Each row is a point. Each copy is the shape, with its points in the same order, turned, moved and blurred by noise. Is it also mirrored, or only turned?
(in the rows, 128 means zero)

Shape, 7 rows:
[[114 124 131]
 [148  96 140]
 [123 102 100]
 [116 138 152]
 [ 91 129 125]
 [129  77 127]
 [ 82 172  72]]
Copy 1:
[[118 148 126]
 [111 144  84]
 [ 99 117 117]
 [137 169 126]
 [112 151 153]
 [ 84 144  97]
 [137 104 195]]
Copy 1 is: mirrored
Copy 2 (7 x 3):
[[137 140 148]
 [ 89 136 154]
 [104 157 123]
 [144 120 158]
 [151 159 145]
 [ 90 162 161]
 [184 159  82]]
Copy 2 is: only turned
Copy 3, 7 rows:
[[124 126 152]
 [112 112 108]
 [119 155 126]
 [128 103 160]
 [113 137 171]
 [ 95 129 113]
 [160 180 194]]
Copy 3 is: only turned

Shape, 12 rows:
[[ 87  86 130 134 147 124]
 [185 137 143 131 148 103]
 [ 76  76  88 153 123  98]
 [153 150  87 189 117 147]
 [153 150 125 162 114  94]
 [133 126  93 133 151 121]
 [144 154 108 118 145 107]
 [137 134 120 111 131 123]
 [134 148 132 132 155 130]
 [130  49 108 179 129 141]
 [114  56 102 150 106 125]
 [117 153 120 125 115 125]]
Copy 1, 12 rows:
[[150  82 132 115 125 144]
 [ 72 121  96 165 112 105]
 [182  87 120  93 141 102]
 [ 95 154 139 122 180  83]
 [ 89 141 110 118 119  81]
 [120 117  96 131 160 121]
 [ 96 134  78 127 137 123]
 [115 135  97 140 124 133]
 [ 86 121 110 126 137 142]
 [158  82 167 152 153  86]
 [179 101 145 140 134  95]
 [114 151 108 109 128 134]]
Copy 1 is: mirrored
Copy 2 (12 x 6):
[[110  98 161 145  77 114]
 [ 90 149  90 100 115 139]
 [136 128 156 194  58 103]
 [165 135  97 160 128 174]
 [126 168 121 131 117 148]
 [107 122 115 163 110 133]
 [ 89 139 115 148 144 136]
 [110 121 121 134 127 120]
 [ 99 110 125 126 121 152]
 [167 103 111 149  43 124]
 [157 118 126 157  59 102]
 [123 136 145 138 138 126]]
Copy 2 is: mirrored
Copy 3:
[[118 142  64 153 153 116]
 [ 97 132 169 124 170 102]
 [ 90 157  35 116 151 141]
 [ 76 186 141 108 105 155]
 [ 96 148 136  76 140 120]
 [ 78 136 111 129 131 132]
 [ 90 113 136 114 126 108]
 [106 119 123 131 137 126]
 [102 135 135 137 112 106]
 [ 94 198  74 147 177 170]
 [104 158  61 126 171 173]
 [115 128 115 117 111 126]]
Copy 3 is: only turned
Copy 4, 12 rows:
[[150  97 164 134  94 108]
 [ 93 168 105 118 106 122]
 [181 102 188 112 100 141]
 [185 163  93 103 136 121]
 [131 180 130  97 130 118]
 [143 113 118  96 111 131]
 [111 128 119  83 126 119]
 [107 113 125 112 136 118]
 [123 131 115 110 113  91]
 [193 125 143 169  81 147]
 [176 115 161 162 107 156]
 [133 123 138 105 154 102]]
Copy 4 is: mirrored

Shape, 13 rows:
[[154 109 117 167 114 122 135 143 156]
 [130 166 107 121  81 102 137 123 146]
 [117 132 113 159 130 122 146 161 159]
 [125 120 136 129 129 133 138 150 149]
 [126 164  98 144  97 186 141 147 158]
 [162 133 122 126 132 128 162 118 138]
 [ 89 145 133 144 120  99  77  80 104]
 [146 113 137 121 135 103 170 125 146]
 [145 139 138 147  80 156 158 179 117]
 [136 111  96 182 120 187 145 139 186]
 [ 78  62 133 121 102 123 117  93 103]
 [103 105 127 137 108 141  56 119 152]
 [105  89  72 115 139 128  94  93 104]]
Copy 1, 13 rows:
[[116 141 114 150 129  87 166 153 112]
 [152  99  97 115 168  91 109 150 129]
 [120 116 140 142 145  85 144 144  84]
 [ 99 133 139 131 144 112 131 138 104]
 [141 137 130  69 156  91 155 157  97]
 [138 153 126 143 175 110 142 122 129]
 [178 112 132 140 100 160  89 165 126]
 [112 150 129 167 170 108 125 135 124]
 [101 105 113 105 168 124 181 147 103]
 [123 173 139 111 134  65 175 185  85]
 [106 120 156 141 105 160 105 189 177]
 [120 134 118 112  61 125 105 168 117]
 [150 132 179 121  86 112 105 134 171]]
Copy 1 is: only turned
Copy 2:
[[143 162 123 112 112 160 124  96 162]
 [157 173 105 175 151 132 149 109 166]
 [126 143 129 137 125 178 125 127 166]
 [114 163 116 141 113 158 136 130 139]
 [170 155 120 173  76 162 144 131 152]
 [140 162 102 108 118 120 148 137 171]
 [148 112 129 150 190 113 148  87 112]
 [110 163  89 105 136 128 140 133 169]
 [144 179 115 161  87 139  88 134 150]
 [155 135 116 117  54 192 147 109 161]
 [132 126  55 124 159 147 124  93  82]
 [133 139 134 143 132 161 169  77  91]
 [171 126 100 104 170 155 164 121  88]]
Copy 2 is: only turned
